Each point is reached from the start by the listed moves, each made once or not at all, plus a little noise. Is the number of moves made odd or even? Then give how often each move was made.

Moves:
(1): [ 75  35 -10   0]
(2): [-19  31  11  12]
(3): [  5 -10   4  35]
Start: [-10   9  -3  16]
Points:
[45 75 -2 28] => even (1, 1, 0)
[-30  40   8  27] => odd (0, 1, 0)

Moves:
(1): [ 15  -6  -9  -5   8   8  13  -2  -8  23 -11   8   1]
(2): [-13  31 -13   9 -32  -3  18  -3  19  18  -3 -31  15]
(3): [ 31  16  37  11  -3 -16 -17  16  10  11  24  -2  12]
(4): [ -7 -15   6  33   3  -2   0  -6   8  14 -12   4   3]
(5): [ -4  29  31   9  20 -10   9   7  14 -12  -1   9 -10]
(6): [  2  17  20   9 -24  36  -2  -9  -6   7   1  -7 -36]
(7): [ 10  -3  11  -4  -4  -3  15  -3  -9 -11   8  -3   2]
(8): [ 10  -8 -10  10  -5 -11   5  20  12  -3  14   2 -13]
(9): [ -3   4   6 -13   6  -3  10  -9  21  14  -2 -13  -7]
(10): [-20   3  -3   0   8  11  18   2  -6  25  25  -7  -3]
(11): [ 14   6  -8  -8  -5   0   4 -14  12  -1  18   5  -1]
Start: [ -6  27 -12   6   1  11  -2 -10 -14  17  22  -2 -10]
Points:
[11 73 64 26 20 -5 23 13 -6 33 79 -9 -7] => even (0, 0, 1, 0, 1, 0, 1, 0, 0, 1, 0)
[ -6  82  40  81 -10 -17  33  27  44  73  65 -30  -8] => even (0, 1, 1, 1, 1, 0, 0, 1, 0, 1, 0)
[ 14  95  42  27  -3  -2  48   7   6  75  65 -27   6] => even (1, 1, 1, 0, 1, 0, 1, 0, 0, 1, 0)
[ 27  74  60  55   8  38  25 -21   7  86  68   9 -44] => odd (1, 0, 1, 1, 1, 1, 0, 0, 0, 1, 1)
[ -6  22 -30   2  19  15  43   1   8  77  49 -10 -34] => even (1, 0, 0, 0, 0, 0, 0, 1, 1, 1, 0)
[  0   9 -13  22  16  13  16 -30   5  70  -8   1 -12] => odd (1, 0, 0, 1, 0, 0, 0, 0, 1, 0, 0)

Moves:
(1): [ 35 -12  -8  11  -5 -17  -7   5  11   9   6   8  -7  -8  13 -25  -1   7
  -4  -7]
(2): [ 14  20   4  -2   0 -13  -4 -19   5  14 -11   9 -10 -11   3   9   5  -4
  12   8]
(3): [ 13  -2  30   4  -3  11  -4  17   2  -6 -20   0 -18  10  -6   7  -6  -5
   6  -4]
(4): [ -3   1  -6  19   1   3  10 -13  -5  -9  -1   9   1  -4  -1   8  13  -3
  -3 -11]
(5): [-10  -3  -9  -8  27  -4  12   4 -20   4 -22   6 -18 -10 -19   1   8   1
   6  14]
(6): [ 13   3  -1  -3  20   8  -6  15  -1  -5  10  -4  -1   4  11   7   5 -15
   3   4]
(7): [ -4   4 -10  -2  -8   1  30   0  11  -2  10  16 -16  13  -9  -1   2   0
   8  -9]
(8): [ -8  10 -10  14 -11   4  -4  12  16   4  -9   9   3   0   0   9 -10  -4
  10  -1]
(9): [ 11  -4   9   2   3   4 -15 -10  12   1  14 -12   2   9 -20   3  -1   1
   2   1]
(10): [  9  -3   8 -12  -6  17   6   3 -10   6   1   3  13 -17  -8   0 -10  28
   9  -4]
(11): [ -4  -8   2   3   6 -19   9  11 -11   8  10   0  12  -7   9  -8   3   5
  11  -1]
(12): [ -5   8   1  -3  -4  -3 -10   4   9 -10   0  22  17   5   1  -5  10   6
   1 -13]
(13): [  2  21  -1   4  10  -8   5   0   1  -1  -6   2  13  10   6   5 -21  -5
   8   7]
(14): [  4   0   5  -2 -11  -1  -1   0  -9  24   7   1  14  11   2  -2  -7  -8
  -4  -4]
(15): [ -6   1   4   8  19  -1  -1  -4   6   6   6   0  -6   9  15  12   5  16
 -14  -1]
(16): [  4  -7  -3  -3 -14   3   5   1  -3  -7  -1  -3  14   8  -3  12  12   6
  -5   2]
(17): [ -1   1  -1   8  -7  10   0 -10   4   9  -7  -4  10  11  15 -23  15   2
   5  10]
(18): [ 11  -2   0   9  -4   9 -15  -3 -13 -13   8  22 -10  20  -2   4  -3  11
  19   9]
(19): [ -1 -12  -4  -9  12   3   2   3  -3  -1  -3   4   1   6   5   9  -4   2
  15  -7]
(20): [-1 -8 -2  5  3  0 10 -5 11 -2  9 17 -7 -1  1  2  0 -6 -7  7]
Start: [  0 -10 -17   7 -18   5 -13 -17   2  -4   4  -9  12   5   5  -3 -19 -12
 -11  -7]
Points:
[ 81  19   4  36  -3  24  -8 -21  11  17   3  79  12  64  50   2 -15  21
  51 -30] => even (1, 1, 1, 1, 0, 1, 1, 0, 0, 1, 0, 1, 1, 1, 1, 0, 1, 1, 1, 0)
[ 51 -28 -38  16 -14   1  18   9 -37   3  29  69  30  22  -1 -14  15  26
  32 -26] => odd (1, 0, 0, 1, 1, 1, 1, 0, 0, 1, 1, 1, 0, 1, 0, 1, 0, 1, 0, 0)
[ 64 -21 -16  54 -48 -17 -31 -56  13  21  36  59  44  37  23 -28  27   6
  16  -4] => odd (1, 1, 0, 1, 0, 0, 0, 0, 1, 0, 1, 1, 0, 1, 0, 1, 1, 1, 0, 1)
[ 30 -11  -8  50  34 -12  13 -13   7  -2 -25  33 -31  13  14   7 -24  -7
 -16  -2] => odd (1, 0, 1, 1, 1, 0, 0, 0, 0, 0, 0, 0, 1, 0, 1, 0, 0, 0, 0, 1)
[  6  17 -14  26  18 -36   4 -44  -3  25   3  45  34   9 -13   8  -9 -26
  14   1] => odd (0, 1, 0, 1, 1, 0, 0, 0, 1, 0, 1, 1, 1, 1, 0, 0, 0, 0, 0, 1)
[ 57  24 -42  35  13 -15   4 -28  -5   8   9  79   0  54  21  21   9   1
  17  -9] => even (1, 1, 0, 1, 1, 1, 1, 0, 0, 0, 0, 1, 1, 1, 1, 1, 0, 1, 0, 0)
[ -3   7 -16  31   1  15  23  -8  27  -1 -17  65   2  54 -35  29 -37 -32
  32 -26] => odd (0, 0, 1, 1, 1, 0, 1, 1, 1, 0, 0, 1, 1, 1, 0, 0, 0, 0, 1, 1)
[ 95   8   0  38  -3   5 -19 -23  13   8  16  45 -20  66   6  19 -37 -29
  52 -20] => odd (1, 1, 1, 1, 0, 1, 1, 0, 1, 0, 0, 0, 1, 1, 0, 0, 0, 1, 1, 0)
[ 26  17  10  35 -42  53 -17  -9  37 -16  -1  44  32  85  -5  19 -26  44
  39  -8] => odd (0, 0, 1, 0, 0, 0, 1, 1, 1, 1, 0, 1, 1, 0, 1, 1, 1, 1, 0, 0)
